Each row is a point. A path goes straight from each point to the next, and from the last back to the first. The post is the endless flat space through its rows: a point in 2 columns, a line in 3, a plane in 4, and so on, so that a path can go around it. Count how often the path circles the post. Going back the other way cancels.
In the rows, zero is written as 128.

Post (2 x 3)
[[154  99 163]
 [119 110  83]]
Path (17 x 3)
[[113 141  68]
 [ 80 121 149]
 [ 75  70 138]
 [163  68 162]
 [175 101  67]
 [150 135 102]
 [121 128 155]
 [102 103 120]
 [107  93  95]
 [171  47 133]
 [180  94 173]
 [156 120 134]
 [ 75 147  89]
 [124  93 162]
 [135  75 112]
 [196  96 154]
 [139 121  88]]
Times around: 3

Post (5 x 6)
[[135  94 161  90 144 105]
 [111  68 190 106 202  81]
 [124  96 123 131 110 130]
 [131 136 138 130 133 114]
 [133 109  74 147 158 192]]
Path (25 x 6)
[[100  61 120 118 147 159]
 [ 89  59 133 128 168  97]
 [124  62 136 113 151 114]
 [161  53 133 138 145 135]
 [140  70 168 108 109 125]
 [119  92 142 116 135 134]
 [112 129 133 110 172 122]
 [136 209 100  99 101  86]
 [151 182 112 146 153 110]
 [155 119 115 151 101 145]
 [139  50 162 114 134 132]
 [130   9 172 112 157  98]
 [133 143 148 121 249  88]
 [ 94  73 126  76 116  97]
 [107 100 147  84 108 133]
 [150 132 136 125 135 196]
 [142 136 141 184 134 130]
 [150 120 133 105 189 118]
 [103  45  91 111 176 117]
 [106 196 129 126 133  91]
 [111  93 155 109 120 118]
 [134 139 187 125 140 112]
 [120  71 146 183 182 117]
 [157  49 147  90 113 142]
 [113  98 172 134 143 109]]
Times around: 0

Post (7 x 8)
[[ 94 138 122 136 120 116 108 140]
 [126 121  72 155  61 136 159 153]
 [126 139 206  96 153  89 110  76]
 [100 188  97 100 143  96 150 142]
 [145 135 141 176  81 114 132  86]
 [108 121 140 144 121  74 132 108]
 [115 137 124 165 108 151 160 140]]
Path (21 x 8)
[[130 124 172 126 160  98 135  82]
 [138 136 159 104 153 105 154 129]
 [142 135 105 115 128  80 135 123]
 [131 149 121 161 109 108 152  85]
 [147 152 100 135 111  63 119 127]
 [183 143 123 154  58 129 161 141]
 [106 123 121 130  88  26 152  94]
 [109 128  68 104  64 160 158 114]
 [115 163  97 186  91 176 115 127]
 [155 173 106  94 143  52 121 132]
 [137 174 104 144 147 120 168 124]
 [106  90  96 112 109  75 184  91]
 [ 72 156 131 164 131  88 140 107]
 [155 142 124 135  47  60 164  88]
 [ 78 113 185 139 129 135 137 100]
 [ 61  84 114 180 109 115 101 121]
 [106  93 147 183 127   7 118  66]
 [ 95  94  58 133  75  82 127 104]
 [110 173 100 160  93 129 177 112]
 [102 169 137 105 124 119 154 111]
 [ 89 137 154 157 139 168 114  87]]
Times around: 1

Post (10 x 11)
[[112 178 113 156 192  98 130 111 176 104 120]
 [100 126 188 141 126 140 131 144 101 122  81]
 [141 132  81 130 102 115 108 125 152 146 158]
 [111 126 161 145 110 150 145 111 113 135 166]
 [125  86 118  86 125 162 125 157 115 150 151]
 [161  72 154 128  95 161 176 116 102  71 102]
 [ 66 126 137 161 152 107 130 134 149  92  91]
 [ 77 112 145  95 140 144 103 112 106 136 107]
 [110  86 119  96 122 141 109 137  54 149 138]
 [136  96 130 103 121 113  81  85 153 147 181]]
Path (22 x 11)
[[ 68 137 191 153 101 145 176 137 130 116 149]
 [114 161 141 127 133 125 112 111  58 129 106]
 [161 110 116 128 159 124  92 101 112  81 108]
 [122 158 159 156 131 153 139 129  92 153 109]
 [105  98 102 133 110 123 144 153 177 160  94]
 [ 44 151 178 217  90 134 185  80 138 130 102]
 [102 134 142 154 190 160 130 101 154 126 143]
 [ 52 127 185 140  98 165 105  99 169 142 132]
 [115 115 140 127 101 147 128 119 120 144 118]
 [115  97 169 106 114 135 141 168 131 170 128]
 [166 161 124  92  86 123 128  99 114 127 173]
 [ 33 101 120 123 137 139 108 160  94 117 121]
 [158 120 113 111 153 140  97 104 123  98 100]
 [105  83 162 156 158 116 117 117 117 121 100]
 [125 109 123 114 131  55  99  65 122 157 172]
 [174 139 102 156  99 107 170  53  95  58 163]
 [ 65 108 138  98 141  98  88 133 115  92  94]
 [114 148 138 120 102 142 144 178 112 144  89]
 [128 131  86  70 110 121  78 130 136 159 249]
 [124 125 139 180  94 124 101  75 161 101 181]
 [ 76  76 153 124 161 145 114 139  91 150 133]
 [130  88 117 134  99 132 156 115 162 135 113]]
Times around: 3

Post (13 x 14)
[[119 150 143 152 125 100 119 135  99 128 143 112 143 137]
 [107 188  97 145 114 130  96 103 168 166 105 165 117 183]
 [ 68 145 136 100 158 159 112 122 128 144 127 136 101 141]
 [156 101 160  90 151  84 132  93 109 134 119 110 109 124]
 [ 90 101 112  82 155 163 141  92  66 155 148 127 126 113]
 [132 132 147 113 154 129 134 128 106 160 173 123 144 124]
 [140  92 155 111 107 128  88 103 175 100 121 174 143  99]
 [101 120 119  87 128 117 129 107 125 152 100 120 154 142]
 [132 107 112 111 163 102  48 107 165 105 116 154 151 107]
 [ 88  99  68 120 120 144 149 164 112  64 249 132 172 110]
 [167  61 144 111 177 139 131 136 130 125 128 132 150 147]
 [146 205 132 166 155 181 155 124 165 144 144  84 158 188]
 [134 160 180  94 100 147  99 111 103 108 196 113 116 169]]
Path (28 x 14)
[[154  73 101 139 205  41 118 157  97 110 107 132 178 152]
 [ 96 126  38 176  86 116 138 105 119  88 144 147 157 146]
 [119 167 125 115  81 118 160  53 141 125 154 115 112 142]
 [ 71 115 133 116 121 139 186 145 132  61 199 156 101 145]
 [183 145 168 107 189 115  64  93 161 142  91 154  80 178]
 [117 158  92 105  58 186 140  18 152 118 142 182 167  94]
 [105  96 155 144  97 107 165 129 148  91 134 122 115 118]
 [101 167 111  78  83 163  77  87 159 109 168 105 138 186]
 [138 148  98 136 179 137  96 124 119 127 163 120 164 106]
 [122 171 158 103 180 174 105 106  79 108 191 118 145  94]
 [135  94 122 147 202 160 197 134 117 151  87  95 192 174]
 [144 164 125 157 112 130  82 109 147 140 145 136 175 173]
 [152  82 109 109 121 169 133 147 149 106 212 127 134 188]
 [111 152  89 137  89 103 152 108 155  99 111 140  83 168]
 [160 120 118 119 154 105  91 102 120 129 165 106 104 127]
 [109 113 117 130 177 159 112 124 112  77 163  82 109 160]
 [182 145 185 136 178 124  76 115 123 140 196  80 113 146]
 [121 119 128  93 161 113 104 141 210 113  61 130 113 143]
 [115 130 137  30 168 168 105 113 185 145 206 114  86 117]
 [109 145 190 111 117 147 145  95  94 200 133  93 106 128]
 [128 183 133 114  73 170 135 104 162 135 130 150  89 144]
 [100 155  98 123 169 130  92 161 204  89 162 189 154  96]
 [146 107 145 149 215 149 137 120 158 157 144 159 150 117]
 [132 151 109 110  81 119 136  63 155 100 118  83 148 164]
 [ 85 172 155 127 142 199 112  76  89 103 201  79  88  49]
 [115 132  91  91  80 129  88 103  77 112 179 128 160 116]
 [190 152  34 130 172  91 156 127 140 141 160  64 172 203]
 [ 49 139 118 111 126 157 136 146  81  88 107  99 150 152]]
Times around: 3
